Rows are points. To make a cloud, some directions were put in groups of two or more. Within a group, all points are equally far from the middle, so they leave a hole (a ring in 2 directions, a hollow ball in 3). The other directions are filled evenly. Then the cloud was stretched, turned, moved and blurred a little. Count the holes, and give their numbers of directions, smallest first.

Cloud, 14 rows:
[[ 30  -2]
 [ -6 -53]
 [  2  -5]
 [-19 -32]
 [-11  10]
 [ 28 -10]
 [ 46 -18]
 [ 40 -17]
 [-40 -25]
 [ 25 -16]
 [  9 -54]
 [ -3 -11]
 [ 25  -4]
 [  6 -47]]
Holes: 0

Cloud, 13 rows:
[[-42 -14]
 [-52 -10]
 [ 15  29]
 [-32  45]
 [ 20  -4]
 [ 24   9]
 [ 22 -31]
 [-51  16]
 [ -6  26]
 [  6 -23]
 [-44   8]
 [ 11  19]
 [ 18  -7]]
Holes: 0

Cloud:
[[ 10 -33]
 [-38 -18]
 [-43  -6]
 [-43  -4]
 [ 18  23]
 [-39  15]
 [ 15 -29]
 [-40 -14]
 [ 28  13]
 [-43  -7]
 [-35  18]
 [ 30   7]
 [-30  23]
 [ 31   5]]
Holes: 1 (2)

Cloud, 21 rows:
[[ 11 -15   4]
 [ 41   5  -2]
 [-24  27  -2]
 [ 45 -41   1]
 [-27 -14 -59]
 [ -1  16 -15]
 [ 33 -12 -17]
 [  7 -12  45]
 [-19   6 -34]
 [-15  11 -22]
 [ 31   7 -40]
 [ 13   3  24]
 [ 17 -26 -56]
 [-26 -10  10]
 [-22  34  35]
 [ 15  28  29]
 [ 23 -22  12]
 [ 43  -6 -26]
 [-31  43   6]
 [-41 -10 -29]
 [ -4  18  65]]
Holes: 0

Cloud (22 x 3):
[[-13 -30  16]
 [ -4 -12  50]
 [ 26  17 -13]
 [ 36  -1  53]
 [ -8 -31   8]
 [  2  33  10]
 [  5  23  41]
 [-40  11 -11]
 [  4  -2 -33]
 [ 37 -19   6]
 [  8  32   4]
 [-31  19  15]
 [ -2 -32  10]
 [ 31  19  -4]
 [-35   9  18]
 [ 47 -11  31]
 [ 13  21 -20]
 [ 40  14  39]
 [ 47  -1  37]
 [ 31  10  52]
 [ 33 -24  34]
 [ 37   2  51]]
Holes: 1 (3)

Cloud:
[[-15  -6 -25]
 [ 27 -38   1]
 [ 17 -18 -30]
 [ 47  37 -43]
 [ 41  -2  29]
 [ -5  -4  47]
 [ 33  49  -1]
 [ 43  26   4]
 [-10  14  19]
 [ 33  -4 -30]
 [-15  10  10]
 [-17  28 -34]
 [ -2  11  33]
 [ 46  22 -21]
 [ -8 -22 -22]
 [-10  19  13]
 [ 37   9 -39]
 [ 40  -4  32]
 [ 41  -1 -15]
 [ 27  51   1]
 [ 42  -3  25]
 [ 32 -29  -2]]
Holes: 1 (2)

Cloud:
[[-37  28 -10  57]
 [-29  10 -31  10]
 [ 31  53 -15  22]
 [-29 -36  34  -7]
 [-17 -54  16  -1]
 [ 34  20   7 -13]
 [  3  19  -8 -53]
 [ 36 -22  14  20]
 [ 15 -10 -21  -8]
 [-41 -14  21   8]
 [-29   3 -25 -54]
 [ 25  21  23  20]
 [-17  34   7   9]
 [ 41 -10  17   0]
 [-40  22 -13  46]
 [-36 -29 -16  -8]
 [ 27  56 -11  27]
 [-27   6 -31  12]
 [-21  -9 -26  23]
 [ 17 -16  32  26]
 [-59 -23   9 -16]
 [ 34  11 -20   6]
 [ -3 -27 -15  18]
 [-23 -62  16 -18]
 [-35 -10 -25 -56]
 [ 13 -36  -6  -9]
 [-12   3 -33   7]
 [  9 -38  27  17]]
Holes: 1 (3)

Cloud, 29 rows:
[[ 28 -28 -34   7]
 [-14  14 -58  14]
 [-13  40 -16  14]
 [ -3  24   6 -46]
 [ 35 -12 -32 -27]
 [-14 -42  12  12]
 [-41  20  30 -21]
 [ 24  -2 -55  13]
 [-27 -37  13   9]
 [ 21  -5 -45 -30]
 [-24  39   8  -7]
 [  7   5 -41 -41]
 [-19 -14  -1  40]
 [-33 -22 -19  14]
 [ 34  -9 -39 -25]
 [ 13 -10 -20  40]
 [-46  13 -16  24]
 [-19   4 -43  31]
 [ 17  -6 -21  38]
 [-40  15 -32  22]
 [-46  -7 -17 -16]
 [-26  11  40 -34]
 [-31  12  36 -37]
 [ 38 -29   0 -21]
 [ 24 -43  12  -2]
 [-42  -8 -24 -12]
 [ 36  -1   9 -22]
 [-51   7  18  12]
 [  6 -22  44   3]]
Holes: 1 (4)

Cloud (26 x 4):
[[-11  -5  36  34]
 [-33 -30  -7  11]
 [ 25   7  -6 -24]
 [-34  26  14  23]
 [-19  48   4  -2]
 [ 24 -12 -41  32]
 [ 37  19 -49   3]
 [-12 -40  19  30]
 [-24  13  48 -17]
 [-17   0 -42  -1]
 [-40 -17  39  13]
 [ 45   5  23  -7]
 [  3   3 -10  51]
 [ 32  29 -10  44]
 [-37   4 -28  29]
 [  1 -21 -19  41]
 [-15 -15 -22 -13]
 [ 20  13  52  10]
 [  7  20  13 -29]
 [ 28   3 -52   7]
 [  6  17 -58  -2]
 [ 30  -2  26  28]
 [ 10   7  41  28]
 [-19  24  44  -8]
 [ -7  29   9 -23]
 [ 31  14 -65  17]]
Holes: 1 (3)

Cloud, 48 rows:
[[-35  16 -34   7 -29  -7]
 [-44  16 -12  -3   8  19]
 [-24   2 -43   2   7  43]
 [ 24 -24  -3  -9 -34  50]
 [-35  -9 -40 -11   6  -5]
 [-16 -35 -21  39 -25   1]
 [-23  24   2 -18 -15  50]
 [-26  -8  17 -34  18 -19]
 [-45  15 -19 -28  -4  20]
 [ 16 -22 -43 -30   6  14]
 [ 24 -10   2   6 -38  11]
 [ 11  -9 -40   3   4   3]
 [ 30 -28 -42  -7 -10  38]
 [-11  39  32  -9  14  24]
 [ 11  -7  26  18  -5 -45]
 [  5   0   8  16  38  -6]
 [-41  31 -17 -28 -14  -8]
 [ -9  19 -33 -35 -39  63]
 [  6 -15  27  32  34 -38]
 [ 16   5  -4 -54 -39 -12]
 [-24  -4  -4 -26  -9  40]
 [-20  34 -57   4   0  30]
 [  4  49 -28 -12  -8  47]
 [  7  42  19   3  14  17]
 [  4 -40  31  -6  11  -1]
 [  8 -41  27  31 -19 -15]
 [  4 -22  -4  13 -21  29]
 [-12  45  -7 -34 -20  22]
 [ 13  11   3  29 -23 -40]
 [-31 -24  48  -8 -33  24]
 [-21  13  16 -40 -48  21]
 [-14  52  47  25 -16  -1]
 [ 12  17  24  33  23 -60]
 [-28  -3 -16   2   8  13]
 [ 11  31  -7   7 -21  50]
 [-15  39  27  13  28  -7]
 [-22 -16  34 -15 -19   7]
 [-17  17  45 -17  14  30]
 [-40  47 -10  15 -29  -6]
 [ 10   1 -12 -28 -37  55]
 [ 10  25  35 -10  -8   9]
 [ -6  28 -53   5 -57  75]
 [ 50  24  24  18   8 -20]
 [-14  42  -5 -56 -19  34]
 [  9  17 -35  -1 -39 -10]
 [ 48 -24  64   9 -21  -1]
 [ -7  -4  33   0  10  20]
 [-35 -32  62  -3   3  44]]
Holes: 0

Cloud, 46 rows:
[[ 21  -5 -36  13  39  26]
 [-13 -41 -27  29  22  23]
 [ 39   7  11   9 -18  11]
 [-53   2   5  -1 -10  39]
 [ 38 -22   3  17  -2  34]
 [-35 -27   9  21  59  33]
 [-33 -46   2  39  20  33]
 [ 14  -8  -2  58  65  15]
 [ 14  -3  34  23 -24  -8]
 [  7 -16  19  58 -23   0]
 [ 12 -53 -19  40 -37  12]
 [-32  23 -17 -46  -3 -17]
 [  3  -3 -11 -32  19  -5]
 [-26  27 -15  -4  13   3]
 [ 12 -55 -21  -2 -11  -7]
 [ 16  -9   6   8  17  34]
 [-47 -33  21   9 -31  14]
 [-28 -25   7 -11 -45  29]
 [ 30  13 -11  11  20   0]
 [ 13  43 -11  -4 -37  -9]
 [-30   4 -23  32  -4   6]
 [-30 -23  20  18 -44  47]
 [  6  12 -28   3 -30   8]
 [ 23  -3 -10  39  24 -53]
 [ -7  29 -30 -23 -44  -5]
 [ 44 -27  10  60 -55   5]
 [ 35  -1 -13  39 -21 -47]
 [ 45  12 -14  11 -16  12]
 [-31  -9  32   3   2   4]
 [-33  14  17   8 -19  -7]
 [-16  -9 -18  51 -28  28]
 [ 13  21  37   3  41   5]
 [ 51  36  -1  11 -36 -18]
 [ 34 -19 -13  17 -66   3]
 [-50 -30   2  -8 -27  -7]
 [ -1  29   9 -12  34 -47]
 [-19 -49  -2 -13 -15  15]
 [ -3 -29 -46  11 -42   0]
 [ 32 -30  -9  44 -12  35]
 [-42   3  17  11 -41  43]
 [  4  -5 -24  -7  37  18]
 [-35 -20 -38  58 -12  15]
 [  0 -29 -35  20 -23  61]
 [ -2  -8 -15  15  -6  30]
 [ 33  36  -9  -1  47  25]
 [-13  10  -7  15  11 -25]]
Holes: 0
